Each row is a point. The ring and each string are closed loops that go straight from each point to the next, and from the last back to the first. Before rounding, they use only three directions, however many columns there are. How many times does the string pass through the ring? Passing back the other way cancels.

Ring:
0:  0.021  0.028  0.038
1: -0.008  0.047  0.032
2: -0.053  0.047  0.014
3: -0.081  0.012 -0.006
4: -0.070 -0.030 -0.012
5: -0.029 -0.058 -0.001
6:  0.012 -0.053  0.016
7:  0.037 -0.022  0.032
String:
0:  0.073 -0.023  0.025
1:  0.050 -0.018  0.052
2: -0.005 -0.019  0.070
3: -0.005 -0.005  0.043
4:  0.023  0.022  0.008
5:  0.039  0.045  0.013
6:  0.033  0.060  0.028
7: -0.016  0.040  0.077
8: -0.041  0.011  0.071
9: -0.024  0.018  0.022
10: -0.019  0.042 -0.001
11: -0.034  0.079 -0.014
12: -0.035  0.054 -0.018
13: -0.038  0.037 -0.015
14: -0.068  0.054 -0.030
15: -0.071  0.042 -0.035
16: -0.042  0.023 -0.033
17: -0.066  0.018 -0.042
18: -0.099 -0.002 -0.039
19: -0.109 -0.034  0.007
20: -0.083 -0.040  0.033
21: -0.048 -0.024  0.024
22: -0.048 -0.032  0.018
23: -0.033 -0.026  0.006
24: -0.010 -0.040 -0.044
25: -0.003 -0.066 -0.036
26: -0.016 -0.083  0.020
27: -0.020 -0.067  0.044
28: -0.031 -0.035  0.048
29: -0.011 -0.037  0.037
30: -0.003 -0.008  0.005
31:  0.060 -0.011 -0.018
Times through: 4
String (14 x 3):
0:  0.077 -0.011  0.049
1:  0.060  0.012  0.047
2:  0.010  0.007  0.081
3: -0.022 -0.003  0.038
4:  0.005  0.025  0.016
5:  0.038  0.061  0.010
6:  0.040  0.051  0.036
7:  0.038  0.026  0.060
8:  0.083  0.026  0.021
9:  0.065 -0.015  0.058
10: -0.017 -0.031  0.065
11: -0.001 -0.016  0.025
12:  0.042 -0.006 -0.008
13:  0.090 -0.016  0.011
Times through: 2

Ring, 6 rows:
0:  0.019  0.043  0.035  0.027  0.072 -0.134 -0.003  0.019 -0.116
1: -0.021  0.076  0.054  0.000  0.035 -0.070 -0.012  0.013 -0.044
2: -0.055  0.043  0.032 -0.006 -0.013  0.026 -0.011  0.030  0.021
3: -0.036 -0.023  0.011 -0.016 -0.050  0.092 -0.011  0.045  0.067
4:  0.011 -0.061  0.008 -0.023 -0.048  0.077 -0.013  0.045  0.060
5:  0.036 -0.029  0.013  0.011  0.024 -0.050 -0.005  0.035 -0.052
String (21 x 9):
0: -0.010 -0.008  0.031 -0.032 -0.041  0.061 -0.018  0.033  0.063
1: -0.014  0.003  0.033 -0.026 -0.031  0.044 -0.016  0.031  0.048
2: -0.012  0.008  0.038 -0.030 -0.031  0.042 -0.018  0.028  0.051
3: -0.047  0.028  0.038 -0.030 -0.044  0.072 -0.018  0.030  0.072
4: -0.081  0.046  0.027 -0.005 -0.028  0.061 -0.010  0.034  0.042
5: -0.088  0.043  0.011  0.023 -0.004  0.030 -0.001  0.040 -0.005
6: -0.043  0.021  0.013  0.019  0.010 -0.005 -0.002  0.037 -0.027
7: -0.033  0.010  0.016  0.008 -0.002  0.011 -0.006  0.037 -0.007
8: -0.071 -0.021 -0.012  0.017 -0.035  0.087  0.000  0.055  0.030
9: -0.035 -0.056 -0.008 -0.010 -0.062  0.120 -0.008  0.055  0.075
10: -0.028 -0.043 -0.014  0.021 -0.014  0.043  0.001  0.054 -0.005
11: -0.001 -0.008  0.021 -0.004 -0.005  0.005 -0.010  0.034  0.000
12:  0.040 -0.057  0.027 -0.045 -0.051  0.066 -0.021  0.036  0.075
13:  0.020 -0.019  0.031 -0.026 -0.021  0.020 -0.016  0.031  0.030
14:  0.008 -0.020  0.013  0.005  0.004 -0.010 -0.006  0.037 -0.020
15:  0.019 -0.061 -0.013  0.026  0.012 -0.013  0.002  0.050 -0.047
16:  0.039 -0.097 -0.012 -0.002 -0.027  0.044 -0.006  0.053  0.014
17:  0.042 -0.080  0.018 -0.049 -0.067  0.094 -0.021  0.042  0.095
18:  0.013 -0.091 -0.003 -0.029 -0.071  0.120 -0.014  0.053  0.091
19: -0.035 -0.050 -0.015  0.013 -0.033  0.076 -0.001  0.056  0.025
20: -0.021  0.000  0.015  0.006 -0.002  0.007 -0.006  0.037 -0.008
Times through: 1
